Each row of a before or after table is a point. The points were changed in one or more steps. Then noise was added and the rows were shuffled. The steps act on columns, c1 being the first. Write out the steps. A step turns or swaps two columns, mirrors them in a line or flattens them onto one, adds a multiple of one to another, or multiplies or shifts one. Angles are multiples of 10 degrees, from the lower column toward the higher: turns from -170 to 170, lines from 10 to 170 but not 90. Use the fewest steps. Two steps may share a column if one is a turn and the other turns, adds or multiplies; they go together, in the order done. Otherwise the lowest column goes first.

Before (12 x 3):
[[ -4 -12  -8]
 [ -3   0 -12]
 [ -8   1 -14]
 [-15 -22  -4]
 [ -3 -12 -12]
 [-39 -17  11]
 [-14  -1  -1]
 [  4 -16  10]
 [-22 -27  17]
 [  4   9 -22]
 [-21  14  60]
 [  8   9   1]]
After (12 x 3):
[[ 36 -12  -1]
 [ 27  -2  -1]
 [ 49   0  10]
 [ 42  11 -18]
 [ 19  15 -28]
 [ 31 -13  -1]
 [ 45 -23   8]
 [ 20  60  15]
 [ 25  -3 -22]
 [ 36 -11 -11]
 [ 37  -8 -12]
 [  3  10 -19]]
Steps: shift c1 by 40; swap c2 and c3

Before:
[[ 31 -35  42  12   8 -15 -20   4]
 [-28  13  28   3 -24  12  -3   1]
 [ 21 -27  27  26  14  25  -9   8]
 [-31 -17 -15  14  50  18 -30 -49]
 [ 10 -60  29   3   9 -10  -2  10]
 [-10  24   2  -3  -3 -20 -10  24]
 [  3  21  10 -17 -42  12 -32  16]
 [ 17 -30  28  33 -12  -9  -4  -8]
 [ -5  12  33   5 -28  -4 -42  21]
 [ 22 -54  10  31  -4 -10  -9  -2]
 [-16   2  30  17 -39   8 -26  45]]
After, 11 rows:
[[  1  18  26  21 -27  -7 -40  45]
 [-33 -10  38  20 -10  18  15   6]
 [  5 -37  54  -3  -3  12   8   8]
 [  4  26  19  17  -3 -25 -26   0]
 [ -3  -7  54  -6 -22  35   8   4]
 [  5  26  24   5 -43  -1 -29  20]
 [-13  23  -1 -11 -31 -11 -41  17]
 [ -1 -22  -4  29 -30 -25  52 -50]
 [ -2 -41  36  15  -8  37  -4  -2]
 [ 21  22 -10  -3 -12   1  -3  24]
 [  2 -12  39  19  -3  33 -13  -8]]
Steps: turn c1 and c6 by 120 degrees; turn c4 and c6 by 30 degrees; turn c2 and c3 by -30 degrees; swap c5 and c7

Before (9 x 14):
[[  6 -21 -26  14  32 -14  -2  -6 -14 -27  25   1  11  -6]
 [ -2  30 -15  -8 -23  -2 -34 -18   7  -6  -7  -4  10   7]
 [  2  -3   1  10 -21 -11 -27 -27 -10  11  39   5   7   4]
 [ -3  -9 -20  -5   6   4 -14 -31  10  15   3  12   3 -19]
 [  3  -7  16  34 -22  14  12 -11  10  -3  10  17   9 -17]
 [ 21   6  -2  21   9   4 -23  -4  21 -21   9  20   9   0]
 [-15   6  -4  -4 -24   1 -11  -2 -26 -20  -9  31 -11  22]
 [-29 -10  -1  -6 -10  10 -10   4  -4   5  -4  19  -3  14]
 [ 16  -7  -5 -33  -3  14 -23  11 -13  -8   8 -15  16  19]]
After:
[[  3  -7  16  34 -22  13  12 -11 -30  -3  10  -2   8 -16]
 [  6 -21 -26  14  31 -15  -3  -6  30 -27  25 -19  11  -6]
 [ -3 -10 -21  -5   6   4 -13 -31 -27  15   3   2   3 -20]
 [  3  -3   1  11 -20 -11 -27 -27  19  12  39 -16   7   5]
 [ 21   6  -3  21   9   4 -22  -5 -55 -20   9   9   9   1]
 [-29 -10   0  -7 -10  10 -10   4  -1   6  -5 -22  -2  15]
 [ -2  30 -15  -6 -23  -2 -34 -17 -14  -6  -7  13  10   6]
 [-15   6  -4  -4 -24   1 -11  -2  41 -20  -9 -60 -11  22]
 [ 16  -7  -5 -33  -3  14 -22  11  35  -8   8  -3  17  19]]
Steps: multiply c9 by 2.5; turn c9 and c12 by 150 degrees

Before, 9 rows:
[[  2  13  -3  13 -12 -25  -5 -24  -4  27  11  15 -32  19 -26  32  -3 -10
  -15  -8   5   3 -10  17]
 [ -8  19  -6  14   5 -31 -13 -12  11 -20  -1  15  26  -2  -4 -23   5  -5
  -11   4  -1   5   7  11]
 [ -8   9   7  10 -42  13 -16 -10  14   6 -47 -15  -6  15  10   9  12  -4
   10   3  -7  57 -15 -33]
 [ -2  -5   1  14   3  22   0  28  14 -25  -4   6 -16  59   9  28  10   8
   43  16  13 -11 -16 -15]
 [ 27  10   8 -43   0   1 -15 -14 -30   3   7  16   0  -6 -24  21 -49  29
  -10 -27   5   1 -17  18]
 [ 13  11  -2  15 -29  14 -17  -6  13 -21  10  12  32   0  -1  18   8 -14
   21  21  -3 -12 -15   9]
 [ -9  10   7  13   0  14 -15 -22 -22 -25  -8  19  23   1  -3  29  -1  -7
   20   0   3 -10 -15   2]
 [ -3  16   3 -12   4  -4  23   1 -12 -16 -10  15  22  21  -4  19  10  -3
   -8  10   5   1  22  -8]
 [ 57 -19  -4  -5 -22  13  -4  17  21   0 -23  12  -6  -3  -4   5  16 -13
   -8  -7  13   2 -13  15]]
After, 9 rows:
[[ -9  10   8  12  -5  15 -17 -21 -20 -25  -8  57 -19  -2  -5  29   8 -11
   20  -7  -4 -10 -16   2]
 [ -9  18  -5  15   7 -32 -13 -13  10 -20  -1  45 -27   2  -3 -21   3  -8
  -12  -6   0   5   6  11]
 [ -3  -6   0  15 -17  22  -2  27  14 -25  -4  18   5 -59   9  27 -13  13
   41  20   8 -10 -17 -15]
 [ 13  10  -3  14 -25  14 -16  -5  14 -23  10  34 -39   1   0  19   6 -21
   21   9   2 -11 -14  10]
 [ -3  19   1 -14  -3  -3  22   0 -11 -16 -10  44 -27 -22  -5  19  -1  -7
   -9   2   2   1  23  -9]
 [ -7   8   7  10 -32  13 -18 -11  14   6 -44 -45   1 -13  10   8 -13  -6
   10   5  13  58 -16 -32]
 [ 56 -17  -3  -3 -41  14  -4  16  21   0 -24  36   3   0  -4   6 -18 -19
   -7  -4 -12   4 -12  15]
 [ 28   9   8 -43  -7   1 -13 -14 -32   3   9  50  25   4 -23  22  44  47
   -8 -26  -5   0 -17  17]
 [  3  13  -2  13 -18 -24  -5 -24  -4  27  11  43  33 -20 -26  34  -7 -16
  -15   3   3   4 -10  17]]
Steps: add -1.5 times c21 to c5; turn c14 and c21 by 160 degrees; multiply c12 by 3; turn c13 and c20 by -20 degrees; turn c13 and c17 by 160 degrees; multiply c18 by 1.6
